Each point is reached from the start by the listed moves, each made 0, 1 or 2 times, or once backwards (-1), plus a little noise. Say if it took an odd or an even number of moves. Then give how often each move was made.

Moves:
(1): [ 0.36  0.10 -0.02  0.04  0.04]
(2): [-0.07  0.23  0.01  0.02  0.02]
(3): [ 0.01 -0.01  0.30  0.00  0.03]
Start: [ 0.02  0.09  0.05 -0.04  0.05]
Points:
[ 0.82  0.04 -0.01  0.02  0.12] -> odd (2, -1, 0)
[0.84 0.02 0.30 0.00 0.11] -> even (2, -1, 1)
[ 0.48 -0.06  0.61 -0.03  0.13] -> even (1, -1, 2)
[0.78 0.24 0.62 0.04 0.17] -> even (2, 0, 2)
[ 0.39  0.18  0.34 -0.01  0.10] -> even (1, 0, 1)

Moves:
(1): [ 0.53 -0.02 -0.14 -0.02  0.03 -0.02  0.03 -0.04  0.00 -0.01 -0.07 -0.06]
(2): [ 0.05  0.49  0.05 -0.04 -0.09  0.02 -0.05  0.05  0.12  0.06 -0.02 -0.06]
(3): [ 0.14 -0.01  0.51  0.03  0.05  0.04 -0.13  0.07 -0.08 -0.04  0.04 -0.02]
(4): [ 0.03  0.02  0.00  0.63  0.05  0.10  0.09  0.04 -0.06 -0.05 -0.04 -0.01]
(5): [-0.12  0.12 -0.03 -0.06  0.69  0.01  0.17  0.08  0.01  0.00 -0.07 -0.23]
(6): [ 0.04  0.02 -0.04 -0.11 -0.06  0.51  0.03  0.07 -0.04  0.05  0.10  0.01]
(7): [-0.04  0.01  0.12 -0.04 -0.06 -0.03  0.52 -0.06 -0.01  0.02  0.02  0.06]
(8): [ 0.02 -0.06 -0.07 -0.02 -0.03 -0.09  0.03  0.54 -0.10  0.16  0.01  0.13]
(9): [-0.04 -0.09  0.04  0.10 -0.06  0.04 -0.05  0.08  0.51  0.00  0.03 -0.04]
Start: [-0.09 -0.09 -0.13  0.07  0.15 -0.13 -0.07  0.18  0.06 -0.14 -0.01 -0.10]
Points:
[-0.43  0.96 -0.70  1.03 -0.11  1.03 -0.30  1.06  0.05  0.15  0.09 -0.09] -> even (-1, 2, -1, 2, 0, 2, -1, 1, 0)
[ 0.72  0.59  0.67 -0.83  0.80  0.30 -0.15  0.37 -0.45 -0.07  0.07 -0.47] -> even (1, 1, 2, -1, 1, 1, 0, 0, -1)
[ 0.51  0.39 -0.79 -0.17 -0.61  0.25 -0.08  0.08 -0.29  0.01  0.00  0.02] -> even (1, 1, -1, 0, -1, 1, 0, 0, -1)

Moves:
(1): [ 0.38 -0.10 -0.06  0.01 -0.03  0.01  0.07  0.00 -0.03  0.00  0.01  0.01
  0.12  0.10 -0.02]
(2): [ 0.08  0.28  0.03 -0.01 -0.03  0.05  0.05  0.08  0.04  0.02 -0.02 -0.05
 -0.02 -0.04  0.03]
(3): [ 0.07 -0.03  0.47 -0.10  0.02 -0.06 -0.06  0.04 -0.17  0.04 -0.07 -0.05
  0.01 -0.05  0.07]
(4): [-0.03 -0.06  0.11  0.40  0.04 -0.07  0.00  0.05  0.06 -0.03 -0.06 -0.03
 -0.03 -0.02 -0.02]
(5): [ 0.02  0.01 -0.03 -0.02  0.40 -0.06  0.06 -0.04 -0.10  0.00  0.02  0.02
  0.05 -0.03  0.05]
(6): [ 0.01  0.00  0.04 -0.01  0.10  0.37 -0.10 -0.02 -0.04 -0.07 -0.06 -0.04
  0.02 -0.03 -0.03]
(7): [-0.02 -0.05  0.02  0.00 -0.04  0.02  0.26  0.00 -0.04  0.00 -0.04  0.00
  0.06 -0.04  0.03]
(8): [-0.01 -0.07 -0.02 -0.02  0.02  0.02 -0.01  0.31  0.06 -0.04  0.06  0.06
  0.00 -0.02  0.07]
(9): [-0.01 -0.06  0.07 -0.07  0.10  0.06  0.04 -0.11  0.35  0.08 -0.01 -0.05
 -0.02 -0.02 -0.04]
(10): [-0.07 -0.01 -0.01  0.01  0.00  0.00 -0.04  0.05 -0.08  0.49 -0.01  0.04
  0.09 -0.04 -0.05]
(11): [ 0.04 -0.03  0.06  0.06  0.01  0.01  0.03 -0.04 -0.02 -0.03  0.34  0.02
 -0.02 -0.05  0.04]
(12): [ 0.02  0.05  0.04  0.00 -0.02  0.01 -0.02 -0.01  0.02 -0.01  0.02  0.31
  0.02 -0.05  0.02]
(13): [-0.05  0.01  0.03  0.01 -0.04 -0.01 -0.07 -0.02  0.02 -0.05  0.03 -0.05
  0.28  0.03  0.03]
(14): [-0.11  0.03  0.06  0.01  0.03  0.07  0.03  0.01 -0.02  0.04  0.07  0.07
 -0.03  0.28  0.07]
Start: [ 0.01 -0.13  0.08  0.13  0.10 -0.10 -0.07 -0.08  0.01 -0.04 -0.12 -0.07
  0.04 -0.04 -0.11]
Points:
[ 0.96 -0.04 -0.19 -0.26 -0.64  0.04  0.49  0.41 -0.29 -0.10 -0.48  0.60
  0.17 -0.28 -0.09] -> even (2, 1, 0, -1, -1, 0, 2, 1, -1, 0, -1, 2, -1, -1)
[ 0.05 -0.45  1.30 -0.10  0.22  0.32  0.15  0.45  0.00  0.36  0.13  0.47
  0.55 -0.45  0.22] -> odd (0, 0, 2, 0, 0, 1, 2, 2, 1, 1, 1, 2, 1, 0)
[-0.34  0.22  0.56  0.73 -0.11  0.31  0.29 -0.31  0.89  0.04 -0.89 -0.92
  0.16 -0.51 -0.35] -> even (-1, 2, 0, 2, -1, 1, 2, -1, 2, 0, -1, -1, 1, -1)
[ 0.05 -0.18  0.29  0.26  0.82  0.62  0.05  0.07  0.69 -0.10 -0.68 -0.69
  0.39 -0.45 -0.18] -> odd (0, 1, 0, 1, 1, 2, 1, 1, 2, 0, -1, -1, 1, -1)
[-0.68  0.28 -0.03  1.01 -0.10  0.33 -0.19 -0.06  0.19  0.95 -0.66 -0.07
 -0.32  0.07 -0.41] -> odd (-1, 1, -1, 2, -1, 1, 0, -1, 0, 2, -1, 0, -1, 1)
[ 0.90 -0.34  0.92 -0.24  0.66  0.51 -0.33  0.54 -0.05  0.33 -0.62 -0.67
  1.02 -0.28 -0.02] -> odd (2, 1, 2, 0, 1, 2, 0, 2, 1, 1, -1, -1, 2, -1)
[ 1.13 -0.55  0.96 -0.04  0.61 -0.25 -0.21  0.07 -0.02 -0.02  0.49 -0.16
  0.26 -0.34  0.04] -> odd (2, 0, 2, 0, 1, 0, -1, 1, 1, 0, 2, 0, 0, -1)
[ 0.20 -0.11  0.29  0.44  0.41  0.65 -0.47 -0.40  0.23  0.45 -0.58  0.12
  0.16  0.26 -0.35] -> odd (1, 0, 0, 1, 0, 2, -1, -1, 1, 1, -1, 1, 0, 1)

Moves:
(1): [ 0.22 -0.03  0.20  0.05  0.12  0.13 -0.24  0.22 -0.12  0.03 -0.04 -0.04
 -0.11  0.06  0.13 -0.02 -0.01 -0.02  0.05  0.04 -0.08 -0.21  0.07  0.05]
(2): [ 0.02  0.15  0.05 -0.11  0.02  0.05  0.16 -0.02  0.04  0.07  0.03  0.02
 -0.10  0.12  0.08 -0.08 -0.09 -0.09 -0.11  0.19  0.07  0.09 -0.06  0.05]
(3): [-0.13 -0.02  0.17  0.01  0.09  0.12  0.03 -0.02 -0.03 -0.11  0.03  0.03
 -0.02  0.16  0.08  0.01 -0.02  0.06  0.11 -0.04  0.05 -0.08  0.09 -0.01]
(4): [-0.03 -0.03  0.01  0.17 -0.04  0.00  0.02 -0.02 -0.10  0.04  0.08  0.08
 -0.10  0.08  0.03  0.10 -0.08 -0.01 -0.05  0.03 -0.07  0.05  0.04 -0.26]
(5): [-0.13  0.04  0.05 -0.03  0.31 -0.13 -0.05 -0.08 -0.05 -0.05 -0.20 -0.04
 -0.02  0.08  0.11  0.24  0.13 -0.11 -0.06  0.09  0.05  0.12  0.16  0.05]
(6): [-0.04  0.05 -0.09 -0.08  0.02  0.22  0.09  0.06 -0.09 -0.05 -0.08  0.10
  0.00  0.10  0.06  0.01 -0.15 -0.05  0.02 -0.07 -0.04 -0.05 -0.12 -0.05]
(7): [ 0.13 -0.21  0.10 -0.01  0.03  0.01  0.25  0.04 -0.12 -0.01 -0.18  0.01
 -0.05  0.09 -0.12  0.11  0.05 -0.02  0.03 -0.03  0.02 -0.08 -0.14 -0.01]
(8): [ 0.00  0.04  0.01 -0.01  0.00 -0.10  0.08  0.17  0.11 -0.03 -0.07  0.07
  0.12 -0.10  0.02  0.07  0.00  0.10  0.05  0.01 -0.03  0.05 -0.04 -0.06]
(9): [ 0.10 -0.09 -0.01  0.06 -0.03  0.08  0.04 -0.05  0.12 -0.07  0.11  0.01
  0.05  0.09 -0.09  0.15 -0.09 -0.05 -0.07 -0.06  0.04  0.13  0.05 -0.10]
(10): [ 0.05  0.00  0.02  0.02  0.09  0.10  0.04 -0.08  0.03  0.15  0.00  0.10
 -0.05  0.08 -0.05  0.06  0.07  0.05  0.02 -0.08 -0.09  0.00  0.11  0.11]
(11): [ 0.05  0.00 -0.01 -0.05  0.15 -0.11  0.00 -0.02 -0.08  0.01  0.09  0.12
  0.05  0.06 -0.01 -0.08  0.02  0.02 -0.04 -0.06  0.02  0.03 -0.07  0.02]
(12): [ 0.13  0.02  0.13 -0.01 -0.11  0.16 -0.06 -0.13 -0.10 -0.17 -0.08  0.16
  0.00 -0.05 -0.03  0.16  0.03  0.10  0.03  0.05 -0.02 -0.01 -0.13 -0.01]
(13): [-0.03  0.10 -0.06  0.11 -0.07  0.01 -0.03 -0.12 -0.02  0.10 -0.11  0.00
  0.17  0.07 -0.04 -0.04  0.01  0.04 -0.03  0.08  0.08 -0.04  0.03  0.05]
(14): [-0.03 -0.06 -0.02  0.00 -0.03  0.00 -0.24  0.09 -0.04 -0.06 -0.04 -0.03
 -0.17  0.17  0.09  0.15 -0.03  0.26 -0.09  0.00  0.03 -0.18  0.07  0.09]
(15): [ 0.01 -0.22  0.07 -0.08 -0.03  0.02 -0.08 -0.04  0.02  0.05 -0.11  0.07
 -0.02  0.14  0.33  0.05  0.10 -0.02 -0.04  0.02 -0.12 -0.14  0.00 -0.19]
(16): [ 0.26  0.14  0.03 -0.13 -0.03  0.03 -0.10 -0.06  0.06  0.19  0.03 -0.12
 -0.13 -0.13  0.23  0.14 -0.17 -0.05  0.12 -0.12  0.37  0.04 -0.08  0.01]
(17): [ 0.06  0.25 -0.04  0.04 -0.06  0.09  0.07 -0.01 -0.01  0.00  0.03 -0.11
  0.02 -0.02  0.19 -0.01  0.27 -0.06 -0.03 -0.06  0.04 -0.06  0.02  0.01]
(18): [-0.01 -0.05 -0.04  0.09  0.16  0.07  0.00 -0.01  0.12  0.01 -0.06  0.01
  0.05 -0.09 -0.07 -0.09  0.08  0.12 -0.13  0.04  0.14  0.05 -0.04 -0.09]
(19): [ 0.12  0.04 -0.13  0.06 -0.02  0.01 -0.02  0.01  0.00 -0.04 -0.09  0.05
 -0.14  0.05  0.05 -0.10 -0.04  0.00  0.10  0.01  0.04  0.06  0.03  0.14]
(20): [-0.02 -0.05 -0.11  0.05 -0.05  0.23  0.01  0.02 -0.04  0.10  0.12 -0.03
  0.02 -0.03  0.15  0.10  0.04  0.02  0.14  0.21  0.03 -0.02  0.03  0.16]
(21): [-0.07 -0.10  0.05  0.10 -0.12  0.07  0.00  0.21 -0.08  0.07 -0.12 -0.01
  0.01  0.04  0.14 -0.04  0.07 -0.11 -0.26 -0.08  0.26  0.08  0.09  0.16]
(22): [ 0.11 -0.01  0.08 -0.13  0.03  0.11  0.04 -0.08 -0.15 -0.07 -0.04 -0.01
  0.03  0.00 -0.09  0.00 -0.01  0.07 -0.01 -0.05 -0.07  0.03  0.15 -0.07]
(23): [-0.08  0.04  0.01  0.10  0.02  0.01  0.20 -0.14  0.05 -0.08  0.09 -0.07
  0.01 -0.21  0.05  0.05 -0.04  0.02 -0.05 -0.02 -0.05 -0.22  0.08  0.18]
(24): [-0.02 -0.14  0.14  0.16  0.03  0.17  0.10  0.00 -0.08 -0.08  0.02 -0.22
  0.03 -0.02  0.17 -0.07 -0.10  0.17 -0.07 -0.04 -0.12  0.12 -0.03  0.30]
Start: [-0.09 -0.10 -0.04 -0.11  0.05 -0.08 -0.12 -0.13  0.18  0.09 -0.01 -0.05
 -0.02 -0.03  0.08 -0.06 -0.07 -0.10 -0.08 -0.02 -0.22 -0.02 -0.08  0.09]
Points:
[ 0.54 -1.59  1.21  0.60  0.03  1.04 -0.32  0.15 -0.28 -0.34 -1.06 -0.13
 -0.45  0.81  1.31  0.99 -0.05  0.19 -0.73  0.70  0.37 -0.49  0.26  0.74] -> even (2, 1, 1, 0, 1, -1, 2, 0, 2, -1, -1, 2, 1, 1, 2, 0, -1, 1, 1, 1, 2, 0, 1, 1)
[-0.10 -0.08  0.43 -1.10  0.60 -0.41 -0.41  0.05  0.17 -0.33 -0.46  0.14
 -0.42  0.23  0.49  1.50 -0.28  0.26  0.49  0.56  0.15 -0.39 -0.21  0.01] -> even (0, 1, 1, -1, 2, 0, 1, 2, 0, -1, 0, 1, -1, 2, 0, 1, -1, -1, -1, 1, -1, 0, 0, -1)
[-0.17 -0.33  0.64 -0.27  1.27  1.00 -0.44 -0.02 -0.71  0.04 -0.59  0.91
 -0.30  0.43  1.73  0.43  0.51 -0.58  0.02 -0.31 -0.37 -0.93  0.90  0.61] -> even (2, -1, 2, 0, 2, 2, -1, 0, -1, 2, 2, 1, -1, -1, 2, 0, 0, 0, 1, 1, 2, 1, 2, -1)
[ 0.37  0.07 -0.72  0.77 -0.48  0.42 -0.41 -0.79  0.28  0.67  0.01  0.08
 -0.62 -0.26  0.21  0.21 -0.08  0.57  0.50  0.85  0.48 -0.80 -0.27  0.08] -> odd (0, 0, 0, 2, -1, -1, 1, -1, -1, 0, -1, 1, 2, 1, 0, 1, 0, 2, 2, 2, -1, -1, 1, -1)
[-0.88  0.38 -0.53  0.76  0.49  0.60  0.63  0.12 -0.10 -0.11 -1.31  0.17
 -0.33  0.56  1.05  0.53  0.22  0.40 -0.88  1.00  0.17 -0.46  0.30  0.68] -> odd (0, 2, 0, 2, 2, 2, 1, 2, -1, 0, -1, 0, 2, 2, 0, -1, 1, 2, 2, 1, 1, 0, 2, 0)
[ 0.96  0.34  0.51 -0.90  0.13  1.09  0.62  0.12 -0.13  0.97  0.00  0.23
 -0.67  0.40  1.22  0.91 -0.54 -0.53  0.65  0.04 -0.52  0.10 -0.43 -0.90] -> odd (1, 2, 0, 2, 0, 2, 1, 2, 0, 2, -1, 0, -1, -1, 1, 2, 1, -1, -1, 1, -1, 1, -1, 0)
[ 0.25  1.13  0.08 -0.49  0.57 -0.09  0.26  0.05  0.11 -0.06 -0.66  0.39
 -0.16  0.15 -0.10 -0.12  0.17 -0.01  0.11  0.30 -1.03 -0.02 -0.18  0.80] -> even (1, 2, -1, -1, 1, 1, 0, 2, -1, 2, 0, 1, 0, 0, -1, -1, 1, -1, 1, -1, -1, 0, 0, 0)
